Each row is a point. Two turns around zero, p and q, are shown by what they do to some points. Where does a point land after both, in the order given? Backwards means that the second turn is done in reverse. Each puzzle has new turns, and all numbers are rounded.

Turn p:
[  5, -32] -> [ 23, -23]
[-18, -23] -> [ -1, -29]
[13, 56] -> [-22,  53]
Turn q:
[ 18, -29] -> [  6, -34]
[-58,  11] -> [-50,  31]
[-5, 13] -> [ 0, 14]
[45,  4] -> [ 43, -12]
Where do these land?
q, then p backwards: [-22,  38] -> [20, 39]
q, then p backwards: [ 44, -10] -> [ 16, -42]
q, then p: [-22, -27] -> [-14, -32]

Turn p:
[43, 24,  0] -> [ 25,  -3, -42]
[ -8, -36, -20] -> [15, -9, 38]
[-17,  20,  24] -> [-30,  15, -13]
[-15, -39,   9] -> [ 3, 19, 38]
[ -2,  30, -13] -> [-13, -22, -21]
Turn q:
[-17,  -4,  29] -> [  7, -29, -15]
[-30, -33,   1] -> [ 39,  -2, -22]
[16, 43, -8] -> [-45,   8,   6]
[ 31,  -6, -21] -> [ 0, 21, 31]
Where do these land?
p, then q: [ 9, -9, 34] -> [-36,   5,  -4]
p, then q: [-8, 21,  1] -> [ 10,  13, -15]
q, then p: [-16,   1,  14] -> [ 12, -10,  14]
q, then p: [ -4, -11,  34] -> [26, 11, 23]
p, then q: [16, 11, -8] -> [ 7, 16, 12]
p, then q backwards: [  4, -14, -76] -> [ 18, -34,  67]

Turn p:
[24, -6, 15] -> [-25,  12,   8]
[-32, -11, -15] -> [ 22, -29,  -2]
[18, -8, 64] -> [-63,   3, -23]
[-59,  35, -20] -> [ 56, -16, -41]
[ 21,  22, -27] -> [21, 32, 14]
[ 29, -31, -18] -> [-11,   0,  45]
Turn q:
[38, 31, 12] -> [-22,  27,  36]
[-14, -56, -28] -> [ 56, -25, -19]
[-4, 50,  5] -> [-41,  29,  -6]
[-20, -26,  11] -> [  8, -32, -11]
Where do these land?
q, then p: [63, 31, 26] -> [-30,  -2, -69]
p, then q: [ 33,  -7, -17] -> [-36,  -9,   8]
p, then q backwards: [-20,  20,  17] -> [-29,   0, -15]
p, then q: [-10, -23, -43] -> [  1, -24,  44]
q, then p backwards: [-43,  22,  12] -> [-11,   2,  49]
q, then p: [-24, -43,   6] -> [-14, -12,  46]

Turn p:
[-51,  29, -29, -18] -> [-62,  -3, -21, -19]
[ 44, -28,  14,  16] -> [46,  3, 24, 22]
[22, 62, 34, 37] -> [ 34, -54, -53,   8]
[-50,  -2,   1, -23] -> [-33,  27, -15, -32]
[  3, -64, -30, -11] -> [-10,  45,  52,  18]
[ 34,   3,   9, -11] -> [ 24, -20,  19,  -5]
[-2,  1,  0, 10] -> [ 1,  1, -7,  7]
Turn q:
[ 20, -19,  19,  -4] -> [ 4, 23,  1, 25]
[ 66, -12, -22, -30] -> [ 32,  45, -53,   7]
[-74,  20,  25,  -3] -> [-55, -51,  29,  -1]
[ 18, -22,  -1,  11] -> [14, 26,  9,  3]
[ 28,  39, -14,  16] -> [ 43, -23, -18,  -6]
[-58,  -7,  -7,   9] -> [-39, -18,  31, -28]
Where do these land?
p, then q: [-25,  18, -34,  51] -> [  9, -12,  41, -53]
p, then q backwards: [-27, -17,  -4,   8] -> [  7, -26,  -1, -19]
p, then q backwards: [-16,  19, -18, -17] -> [-31,   2,  -6, -16]
p, then q backwards: [-10,  30,  33,  14] -> [ 20,  30, -25, -19]
p, then q: [ 46, -53,  25, -64] -> [ -1,  -3, -33,  92]
p, then q: [ 37, -26,  12, -26] -> [  8,   7, -10,  52]
q, then p: [ -6,  29, -14,  35] -> [ 28,  12,  35, -12]

Turn p:
[-36,  46,  -6, -13, -12,  12] -> [-15,   0,  26,  26,  20,  44]
[-37,  27,  37,   2,  20,   5] -> [-6, -4, 16, -3, 59, 12]
[-10, -39, -19,  16, -30,   1] -> [ 11,  35, -26,  24, -19, -13]
[  2,   1,   2,  25, -11, -20] -> [ 24,  15,  15,   1,  -2, -11]
[ 38, -38, -35,  14,  33, -27] -> [-12,   0,   2, -19, -45, -60]
[ 41, -11,  17,  -8, -10,  48] -> [  3,  -6, -43, -40, -16,  28]
[  2,  16,   4, -36,  10, -20] -> [ -5, -42,  12,  12,   3,   0]
Turn q:
[ -3, -17, -37,   9,  31,  -7] -> [  9,  35,   7,   1, -19, -33]
[ 31,  -5,  50, -39,  30, -41] -> [-11, -22,  13,  19,  72, -35]
[ 21,  -9, -29,  20,   4, -24] -> [ 15,   1,  16, -23, -16, -33]
[-18,  38,  14,   3, -22,  21] -> [ 16, -16, -19,  10,  -4,  44]
[  0,   7,  -5, -26, -22,  -3] -> [ -5, -16,  23,  14,  -4,  14]
[-34,  12,  28,  -3, -37,   8] -> [-17, -32, -25,  17, -10,  35]
[  3, -26, -21,  35,  15,  47] -> [ -7,  52, -14, -37, -19,  10]
Where do these land?
q, then p: [-11,  24,  -4,  -9, -14, -13] -> [ 14,  17, -18, -14, -10,  -8]
p, then q backwards: [-18, -25, -14,   9,   1,  30] -> [-21, -24,  10,   7,  21,  23]
p, then q: [-24, -12,  35, -28,   2,  40] -> [ 11,  59,   4,  12, -22, -10]
p, then q: [  0,  27,   5,  15,   3, -76] -> [-18, -35, -17, -32,  54, -31]
p, then q: [45, 37, -3, 13, 49, 19] -> [-49, -10,  12,  52,  23,  22]
p, then q backwards: [ 10, -26, -16, -15,   3,  14] -> [-28, -17,   5,  19,  -6,  -3]
q, then p: [ -1, -26,  -4,  14, -42, -13] -> [  9,   0, -31,  41,   8,   0]

Turn p:
[-64, -35, -12,   8,   4,   3,  -1,  14] -> [ 26, -32,  49,  -7,  29, -19, -16,  -9]
[ -1,   3, -33, -21,  14, -20,   7, -22] -> [-16,   4,  -6,  -3,   4,   9, -23, -41]
[ 26, -19, -11,  -5, -11,  26, -15, -17] -> [-12,   1, -15,  21,  14,  22, -21,  24]
[  4,  12, -63, -24,  -3,  11, -13,  -3] -> [-46,  12,  10,  -9,  34,  26, -18, -18]
[ 33,  -2, -38,  -5, -36,   8,  31, -13] -> [-27,  40, -30,  10,  33, -14, -22,   2]
[-19, -20,  37,  65,   1,  21,  -5, -23] -> [ 55,   4,  28,  51, -11,  -7,   8,  27]
[ 13,  -7, -16, -40,  23, -16,  12,  19] -> [-30, -14, -11, -34, -13,  -6, -25, -14]
[ 19,  21,  22, -15,  -3, -45, -19,  25] -> [-22, -25, -26, -12, -25,  -8,  42, -13]
[-38,  -6,  38,  67,  26,  28,  -1,  18] -> [ 48,   1,  64,  18, -27, -16,  18,  33]
[ 27,  52,  76, -30, -14, -16,   4,   2] -> [ 24,   7, -62, -34, -39,  12,  57,   9]
Turn q:
[-67,   3,  37, -12, -19,  18,  22,   8] -> [-19,   9,  27, -40, -24, -49, -36,  13]
[-18,   2, -30,  -3,   2, -23, -27, -52] -> [ 27,  42,  -2,  27,  -6, -20,  37,  11]
[ 22, -40, -18, -11,  -2,  29,   9,  32] -> [  2,   1, -36, -26,   2,  42, -28,  -3]
[ -9, -12, -33,   9,   1, -19, -19,  19] -> [ 28,  -2, -19,  24, -24,   8,  -9,   7]
[ 29, -24,  -6,  10, -12,   9, -30,  17] -> [ -4,   0, -31,   8, -13,  28,  -1, -31]
[-11,  22,  -4, -37, -51,   9,  42,   5] -> [-38, -11, -28, -27,  10, -34,  -5,  46]
[-15, -25,   8,  15,  11, -66,   0,  -5] -> [ 45, -24,  18,  -3, -39,  -5,  33,   3]
[ 58,  42,  23, -27,  25,  13,   7,  10] -> [-51, -21,  23,  14,  41,  42,  12,   6]
[ 12,  32,  22,  56,  45,  29,  -5, -33] -> [ 11,   8,  48,  24,  54, -10,  -3, -52]
Where do these land?
q, then p: [ 15, -21, -40,  30,   1,  16, -41,   5] -> [-22,  42,  10,  43,   9,  28,  -2,  -1]
p, then q: [ 10, -34,  12, -22,  20,  -9, -39, -41] -> [ 19,  35, -40,  -6,   1,  10, -14, -45]
p, then q backwards: [  7,  13, -27, -43, -37, -30, -19, -36] -> [ 66,  -6,  -9,  22, -22,  36,  -6,  -1]
q, then p backwards: [ 51, -31,  34,  12,   7,  36,   1,  41] -> [-12,  11, -34, -65,  27, -14, -29, -23]
q, then p: [-34,  43,  28,   8, -12, -46,   1, -15] -> [ 24, -23, -22,  11, -14, -62,  20, -13]
p, then q: [-19,  -9,  24,  -2,  35,  -7,   7,  40] -> [-24, -12, -15, -33, -35,   6,  25,   6]
p, then q backwards: [  5,  42, -24,  15,  46,  18,  33,   7] -> [-38, -24,  34, -28,  19,  26, -32, -14]
q, then p: [-15,  -6,   4,  -5, -15, -23,  48, -19] -> [-21, -22, -25, -31, -14, -27, -15,  -9]
q, then p backwards: [-21,   5, -12,   6, -46,  44,   9,  19] -> [ 33, -30, -19, -28,  -7, -13,  43,   2]
